Each row is a point. To make a cloud, some directions were put in groups of two or more. Within a group, all points are equally far from the middle, so they leave a hole (a ring in 2 directions, a hollow ball in 3). The other directions are filled evenly. Then the cloud was stretched, turned, moved and blurred a little. Count the holes, and give their numbers of directions, smallest first.

Cloud (21 x 3)
[[-10  66  47]
 [  1  53  59]
 [ 41  -1  35]
 [-44  61  11]
 [ 37  27 -23]
 [  2  64 -12]
 [-58 -30  41]
 [  8  40  63]
 [-43  44 -18]
 [-69  24  36]
 [-22  -5 -44]
 [  6  30  71]
 [-50  20 -22]
 [-25  24 -41]
 [-31  29  80]
 [-36   3 -36]
 [-36 -35 -17]
 [-11  38 -41]
 [-66   7  54]
 [ 22  16  63]
 [-12 -32  71]]
Holes: 1 (3)

Cloud (26 x 4)
[[ 17   3 -68  42]
 [-54  -3 -38 -21]
 [ 12  69 -46 -15]
 [ 19  31  81  58]
 [-63 -25  -3  14]
 [-28 -15 -32  46]
 [ 30  56 -17  47]
 [ -8 -26  -1 -12]
 [-11  64 -10  14]
 [ 71  58   6   7]
 [-25  11  42  96]
 [  9 -25   1 -33]
 [ -9 -35  47  25]
 [  7  14  -5 -68]
 [ 46  17  34  52]
 [ 38  17  40  58]
 [ 53  47 -38  46]
 [-18 -16 -22 -29]
 [-45  -9  -5  84]
 [ 28 -19  19  29]
 [ 18  33 -21 -69]
 [ 41  49  58  16]
 [-33   2  16  94]
 [-45 -17  48 -31]
 [-37 -39  77  54]
 [-17  28  69 -32]]
Holes: 1 (2)

Cloud (54 x 6)
[[ -58   13   19  -20   20  -61]
 [ -21  -19   23  -50  -56  -16]
 [  27   17   71  -31  -51   19]
 [  79   -8  -20  -19  -27  -55]
 [  49  -12   -5  -78  -22  -13]
 [  -1  -33  -88   -1  -12  -15]
 [  37    9  -64   40  -21  -12]
 [ -26  -29    1   17   49  -52]
 [ -49   33  -15   22    4  -47]
 [ -59   21  -54  -24   80   43]
 [ -55   43    1   -6    7  -55]
 [ -29   47  -27  -36  -21  -55]
 [ -35  -10    2  -28  -60  -29]
 [ -43  -12  -24  -33  -17  -46]
 [  -4  -18   -4   22   88   70]
 [  -7   17   13    8  -35   66]
 [ -87   74  -29  -17   19   56]
 [ -11   -4  -59    3  -23  -46]
 [ -16   -8   67  -53   39   29]
 [ -12   -9   18  -28  -23 -106]
 [ -76   19   68   20   30  -21]
 [  13  -38  -49  -70   -8  -35]
 [ -10   -9   65   24   57   -2]
 [  17    6   -5   17   76   67]
 [  58   -5  -25   17  -18  -44]
 [  65  -10  -47   -4  -45  -22]
 [  10    1  -65   10  -16  -49]
 [ -20   32   -6   50   42   -2]
 [ -15  -12   40  -47   68   36]
 [ -42   50   60  -58    4  -41]
 [  43    0  -51   32   21  -27]
 [  35   28  -54  -16   77   13]
 [ -29   44   57  -35   45   -3]
 [ -24   33   -3   -6   84   29]
 [ -20  -65  -19  -25    2  -61]
 [  11    5  -51  -58   23  -44]
 [ -51   24  -48   34   97   65]
 [ -45  -36  -15   34   60    2]
 [ -21  -27   34  -72   54   19]
 [  20  -19  -38   33  -32   13]
 [  40  -66  -20  -13  -27   -7]
 [  14  -18   26  -43  -74  -95]
 [  38  -35   48  -21   61   37]
 [  77   22    9  -10  -41  -34]
 [ -17   45  -12    3  -30  -78]
 [  40   41   48  -65  -46  -11]
 [ -44   -4   17   47   30    0]
 [ -83    3   13    7   30   -5]
 [ -47   -9   29  -23   31   60]
 [  44  -26  -55    4   22  -59]
 [  -9   27   81  -71   -9   -1]
 [ -70   -9   32  -19   18  -53]
 [  74   17   32  -37   12  -28]
 [ -75    4   10   33   22   24]]
Holes: 1 (4)
